Each row is a point. Each copy is the shape, with its points in the same order, turned, moved and blurred by noise. Is it also mirrored, or only turned?
(in the rows, 128 means zero)

Shape, 6 rows:
[[138 114 149]
 [156 108  84]
 [145 167 157]
 [ 94 110  87]
 [118 113 164]
 [152 156 142]]
Copy 1, 6 rows:
[[121 121 154]
 [123 187 150]
 [164 111 116]
 [ 78 168 121]
 [113  97 145]
 [157 124 135]]
Copy 1 is: mirrored
Copy 2:
[[140 100 124]
 [119 117  58]
 [179 136 130]
 [ 84 140  99]
 [132 101 149]
 [173 123 115]]
Copy 2 is: only turned
Copy 3:
[[152 122 150]
 [165 112  88]
 [134 172 150]
 [109  87 101]
 [132 116 169]
 [142 161 136]]
Copy 3 is: only turned
Copy 4 (6 x 3):
[[152 121 145]
 [136  91  88]
 [141 172 137]
 [ 89  85 127]
 [147 121 169]
 [147 156 122]]
Copy 4 is: only turned

Shape, 9 rows:
[[120 119 168 147 179 139]
 [106 164 120 109 151 130]
 [ 95 150 137  92 105  93]
 [ 90 127 121 118 176 154]
 [192 149 121 150 145 109]
 [111 146 117 107 101 116]
 [101 142 126 138 112 109]
 [193 147 129 140 130 147]
 [132  76 107 104 102 110]]
Copy 1:
[[135 100 161 172 164 111]
 [ 96 149 116 150 125  99]
 [ 91 113 118 138  71  81]
 [ 91 123 123 140 166 125]
 [189 156 107 162 124 101]
 [108 125 109 134  85 115]
 [105 108 110 169  91 117]
 [184 159 127 149 121 132]
 [142  75  98 101  90 118]]
Copy 1 is: only turned
Copy 2:
[[116 154 121 185 179 103]
 [101 176 113 123 134 119]
 [ 89 142 155 107  97 100]
 [ 84 152  97 142 162 127]
 [190 154 109 132 137  95]
 [111 143 137 109 101 122]
 [116 132 124 146 100 119]
 [192 156 127 125 150 127]
 [122  75 133 119 128  99]]
Copy 2 is: only turned
Copy 3 (9 x 6):
[[107 104 160 133 148 166]
 [ 66 138 114 130 140 128]
 [ 83 119 115 129 110  73]
 [ 72 104 110 145 146 163]
 [160 173 118 115 157 127]
 [ 93 136 102 141 103  97]
 [100 130 125 161 120 106]
 [153 175 112 114 124 158]
 [147  88  78 147 106 104]]
Copy 3 is: only turned
Copy 4:
[[108 127 112 174 188 155]
 [112 172 109 113 142 143]
 [139 151 124 105  88 156]
 [ 72 133  88 133 154 151]
 [166 173 121 146 184  90]
 [120 144 131 114 101 124]
 [121 158 123 152 116 134]
 [133 154 149 137 190  87]
 [136  94 113 122 102  92]]
Copy 4 is: mirrored

Shape:
[[122 140 143 154 151 158 103  82 152]
 [123 160 168 144 129 133 131 120 141]
 [113 129 115 106 133  79 165 118 117]
 [100 132 111 131 136 130 132  73 156]
 [ 81 133 134 173 161 151  99 121 165]
 [120  77 129 116 121 100 135 128 116]
 [140  92  94  86 100 126  99 138  99]
 [151  92 121 131 112 105 137 107 144]
 [ 92 145 143 135 136 168  86  89 172]
 [149  70  95  91 152 128 148 131  86]
 [116 143 152 130 165 163  95 109 179]
 [119 111  89 141 112 133 192 122 112]
 [106 139 152 159 151 143  89  86 120]
 [171 116  91 117 133  83 108 147 106]]
Copy 1 (14 x 9):
[[139 110 117 133 181 163 103  94 138]
 [128 150 146 135 163 151 114 121 119]
 [ 88 153 129 136 100  95 128 103 123]
 [ 97 119 104 141 150 132  91  81 146]
 [134 110 118 160 166 190 125  94 169]
 [118 104 142 141 111  81 119 133 140]
 [143  80 118 104  71 109  95 147 128]
 [129 117 112 136 141  79 108 123 137]
 [125 110 122 129 174 182  78  99 166]
 [117  71 128  96  92  74 157 113 120]
 [139 119 136 107 180 173 108  93 171]
 [ 77 110  85 139 125 104 143 134 107]
 [150 102 146 159 162 171 104  92 124]
 [171 127 114 113  71  88 132 119 122]]
Copy 1 is: mirrored
Copy 2, 14 rows:
[[104 138 146 134 140 126  81  98 178]
 [108 130 113 146 126 165  98 119 157]
 [137 157  82 126 118 126 165 136 134]
 [115 163 129 123 113 111 124 100 181]
 [ 79 105 153 130 130 114 104 131 194]
 [145 114 112 130 111 114 165 103 124]
 [166 130 146 123  79  96 133 116  92]
 [154 130 111 163 107 108 140  87 146]
 [102 131 157 113 103 134  74 104 197]
 [185 139 149 121 138 102 176 117 101]
 [127 115 148 121 126 139  76 121 198]
 [117 173 139 165 113 125 187 120 129]
 [ 91 125 137 115 144 123  83 101 151]
 [168 129 106 156 119  79 124 144  99]]
Copy 2 is: mirrored
Copy 3, 14 rows:
[[103 106 121 150 159 147  74 142 102]
 [129 149 133 159 143 143 102 140 127]
 [145 148 172  86 150 107 155 141 120]
 [106  98 168 113 153 124  87 143 101]
 [ 76 114 123 148 155 122  80 188 111]
 [115 120 131  88 131 105 164 133 125]
 [125 134  95  56  92 113 132 132 109]
 [137  96 129 103 132 115 137 130 142]
 [ 80 121 136 137 132 146  49 146 113]
 [124 126 119  50 141 137 178 141  91]
 [ 84 121 115 129 164 160  67 160 130]
 [154 116 178 107 114 132 159 168  83]
 [ 88 129 105 153 154 116  90 129  89]
 [178 140  94  65 142  96 137 155 123]]
Copy 3 is: mirrored

Shape:
[[118 172 127 115 140 156  90 146  97 185 142]
 [137 147 130 120 133 163 105 133 158 171 135]
 [173 118 111 174 155  86 163 113 128  91 150]
 [ 95  81 183 118 153 130 162 112 103 101  92]
 [113 133 116 120 152 171  93 111 119 151 162]
 [132 137 137 120 137 183  73 115  94 143 114]
 [128 108 165 187 118 159 139 131  92 112 139]
 [139 157 107 114 124 124 120 148 127 116 134]
 [166 115  84 143 139 127 146 133 119 143 122]
 [ 93  75 163 172 142 125 102 132 110 111 109]
 [161 118  91 175 158 132 149 133 161  75 132]
 [124 126  93  88 132 158 120 151 124 147 151]
 [ 73  98 151 169 127 124 166  92 100  98  88]
 [155 127 104 116  98 110 137 108 130 128 143]]
Copy 1 (14 x 11):
[[127 124  85 110 150 162 124 127 113 205 116]
 [160  96 113 121 135 152 121 128 115 160  94]
 [153 109 145  95 156 115  77  69 130  89 187]
 [ 81 119 160 134 126  73 150  99  74 108 143]
 [133  84 114 135 133 164 141 110 131 174 142]
 [114 130 139 134 135 185 148 125  99 171 129]
 [153 139 128 116 155 124 147 133  77 108 191]
 [130 123 120  97 154 141 109 124 157 134 126]
 [127  95 109 116 147 150  67 110 109 105 142]
 [137 149 155 172 138  97 127 110  86 134 163]
 [164 101 139 129 176 134  99  88 148  68 156]
 [113  81  96 123 145 140 114 146 146 156 128]
 [105 151 133 135 102  87 157  80  95  86 164]
 [130  98 131  79 114 138  82 120 142 117 147]]
Copy 1 is: only turned
Copy 2, 14 rows:
[[105 202 122 168 117 145  99 147  98 103 136]
 [112 160 126 139 132 170  84 158 117 121 138]
 [159  64 109 119 147  81 135 139 102 111 121]
 [ 45  86 143 131 136 126 141 104 125 102  67]
 [114 150 111 153 116 167 113 153 108  68 133]
 [102 151 120 178 101 166  88 103 110  86 124]
 [ 95  78 142 200 152 128 137 118  98 107 127]
 [143 143 122 139 106 131 131 137 125 131 131]
 [126 123  74 133 144 111 110 132 116 130 140]
 [ 54  74 145 171  98 111 118 142 114  98 121]
 [162  59  93 145 130 124 123 155 133 129 113]
 [111 162  85 135 110 166 139 146 122 118 141]
 [ 66  76 150 162 140  95 146 117 161  82  93]
 [137 126 117 109 138 126 129 110 126 117 161]]
Copy 2 is: only turned
Copy 3, 14 rows:
[[ 92 185  98 108 130 138 122 136  82 160 110]
 [143 170 108 113 106 155 128 139 101 141 129]
 [176 106 106 157 174  83 140 129 171 127 128]
 [119  81 175 134 186 176 152 143 154 166 106]
 [118 167 103  96 158 161 106 115 111 136 141]
 [108 136 110  99 144 163 121 109  68 126 111]
 [104  78  93 166 158 155 134 135 125 150 145]
 [118 146 130 114 130  99 140 149 121 114 123]
 [150 125  87 116 133 114 140 129 152 121  93]
 [122  59 129 111 172 155  96 146 128 173 131]
 [183 100 106 147 157 107 120 161 160  82 139]
 [104 167 107  74 132 140 142 144 138 117 131]
 [100  69 161 164 166 157 104 130 172 151 103]
 [135 132 127 119 115  99 149 101 152 131 135]]
Copy 3 is: only turned
Copy 4 (14 x 11):
[[185 164 127 164 149 151 164 115 146 172 172]
 [141 135 155 139 134 135 144 114 171 154 176]
 [ 93  83  89 130 141 105 125  93  78 136 105]
 [123 177 158 114 151 105 136 174  93 120  78]
 [146 166 136 136 175 128 137  95 138 148 179]
 [162 184 158 130 152 160 155  91 150 121 155]
 [153 128 174 120 159 139 121  93  87 145  94]
 [149 118  97 146 139 150 129 133 124 127 145]
 [117 109 124 140 126 140 166 106  86 127 159]
 [139 173 173 156 142 103 110 112  83 112  92]
 [ 76  75 118 144 165 131 109 100 101 103 123]
 [155 132 123 135 156 135 145 142 123 131 201]
 [100 178 154 126 151 137 103 151  56 143  83]
 [133 115 103  99 109 126 121 113 106 146 160]]
Copy 4 is: mirrored

Shape (17 x 12):
[[165 106 112 147  95  96 110 121  93 123 104 117]
 [115  86 128  80  86  84 159 160 155 137 158 145]
 [124 143 154 145 131 126 136  94 143 146 105 149]
 [127 103 142 119 150 150 161 121 162 170 156 153]
 [115 133 142  82 117  96 152 166 116  86 167 115]
 [144 140  84 150  98 101 166  86 157  92 141  92]
 [147 162  82  82 164 101 134 143 113 159 164 121]
 [151  98 129 138 125 163 154 126 119 155 115  86]
 [146 142 121 100 148 141 123  90 102 146 168 162]
 [115 137  82 139 146 146 169 109 120  85 120 150]
 [130 104 102 105 129 142 105 135 159 159 163 155]
 [136 136 155 125 129 133 121 118 140 134 127 146]
 [164 161 148 144 137 138  88 156 140 142 168 150]
 [144 159  83 145 114 157 129 101  83 136 122 107]
 [ 97  83 150 156 139 135  82  96 150 166 100  96]
 [149  77  93 123 120  88 164 103 165  90 122 168]
 [ 78  83 135 134 124 110 114 173 100 139 183 140]]
Copy 1 (17 x 12):
[[148 119 128 134  96 124 161  97 115  96 124 165]
 [134 143  81  79 101 111 153 146 174 106 124  85]
 [128 103 135 110 138 137 110 106 118 166 113 134]
 [107 129 106 112 150 124 145 164 150 188 132 112]
 [120 170 123  89 151 115 143 122 157  70 142  89]
 [118 143 142 137 101 175 172  56 165 131 110 104]
 [ 97 202  74  91 155 126 165  98 102 132 137 147]
 [110 121 136 150 127 139 182 150 102 141 101 127]
 [ 96 154 134  82 147 139 144 124 131 155 162 172]
 [ 91 119 119 133 180 166 155  90 173 123 106 150]
 [117 162  72 115 116 150 130 165 150 157 139 146]
 [137 130 129 116 141 135 116 130 125 152 136 135]
 [157 160 101 140 161 137 116 126 108 146 189 142]
 [102 131 131 135 135 192 168 100  94 118 125 165]
 [ 91 111 127 170  81 119  88 147 101 154 108 136]
 [134 122 110 119 110 120 162 102 218 139  96 147]
 [ 86 118  74 121 128 109 125 155 145  82 180 116]]
Copy 1 is: mirrored
Copy 2:
[[185  91 132 152 119 124 138 142 100 102  96 125]
 [123 135 192 135 123  85 166 103 104 125 139 173]
 [105 123 104 113 105 123 105 147  98 147  97 140]
 [ 94 119 140  91 102 104 138 136 112 183 157 136]
 [130 165 168 133 162 125 141 102 114  99 161 146]
 [129 133  74 172  90  95 142  98 111  98 144 114]
 [156 127 117 108 197  66 142 125 130 146 155 118]
 [136 109 134 101 104 125 151 128 101 150 130  65]
 [148  94 110 104 155 110  83 113 121 171 152 140]
 [102  99  73 110 134 139 140 108  94  99 151 139]
 [107  78 149 116 136  95 134 126 157 160 139 146]
 [119 128 118 115 118 137 111 138 124 153 116 142]
 [130 120 135 142 155 135 133 187 149 170 139 150]
 [146  85  80 141 147 142 130 112 109 138 118  84]
 [ 88  90 157 115  85 101  84 167 125 127  83  90]
 [134  99 107 113  75  91 158 112 117  82 143 181]
 [ 95  82 200 139 162 112 123 137  81 125 149 144]]
Copy 2 is: mirrored
Copy 3 (17 x 12):
[[142 129 151 141 123 122 158 121 117 118  61 117]
 [118 105 133  84  49  94 146 136 150 110 148 102]
 [132 118 149 103 136 124 138  89  71 131 144 140]
 [139  79 127 109  92 132 137  80 120 143 184 145]
 [116 167 140 119  95  86 143 142 161 139 164  92]
 [118 172 128 157  85 102 138  64 105  76 116 123]
 [153 162  79  96 107 111 157  78 166 171 129 126]
 [130 103 117 164 113 173 158 106 111 129 135 120]
 [129 128 152 102 128 127 138  53 155 173 135 140]
 [117 162 144 136 134 114 175  83 133  99 153 180]
 [139 103 125  95  79 131 108 100 153 144 134 166]
 [141 124 157 104 121 129 124 103 103 147 145 134]
 [175 139 153 123  93 118 107 109 111 197 134 152]
 [109 164 130 152 129 157 164  78 115 151  94 155]
 [116  70 108 131 153 142  86 122  80 122 115 141]
 [152 114 159 109  94  90 154  87 144  51 132 144]
 [ 96  86 126 130  98  73 135 157 155 172 134 146]]
Copy 3 is: mirrored
Copy 4, 17 rows:
[[165 138 116 128  63  89 141 115 116 131 138 126]
 [ 83 148 120 108 149  61 172 147 168 125 154 127]
 [146 147 126 126 137 120 144 129 103 191 102 142]
 [108 106 130 107 183 120 134 134 144 167 137 123]
 [ 90 187 139 120 141 116 182 129 145  90 156 106]
 [145 149  54 139 115 128 189  87 151 147 137 143]
 [141 160  84 109 178  94 129 113 101  88 138  89]
 [148  87 129  95 108 135 155 119 126 146 136  88]
 [126 152 114 106 167 120 102 101  87 134 149 141]
 [127 129  94 162 141 154 168 126 107 114 124 162]
 [112 126 101  87 156 101 101 147 150 123 132 142]
 [146 156 137 101 137 131 130 134 119 160 120 136]
 [170 174 118  91 151 142  82 162 141 135 154 118]
 [151 139  68 114  99 154 144 120  72 129 134 114]
 [130 109 131 109  91 117  93 121 154 182  67 101]
 [133 117 112 157 141  79 177 101 164 130 141 193]
 [ 73 137 134 143 119 108  99 164 146 112 158  94]]
Copy 4 is: only turned
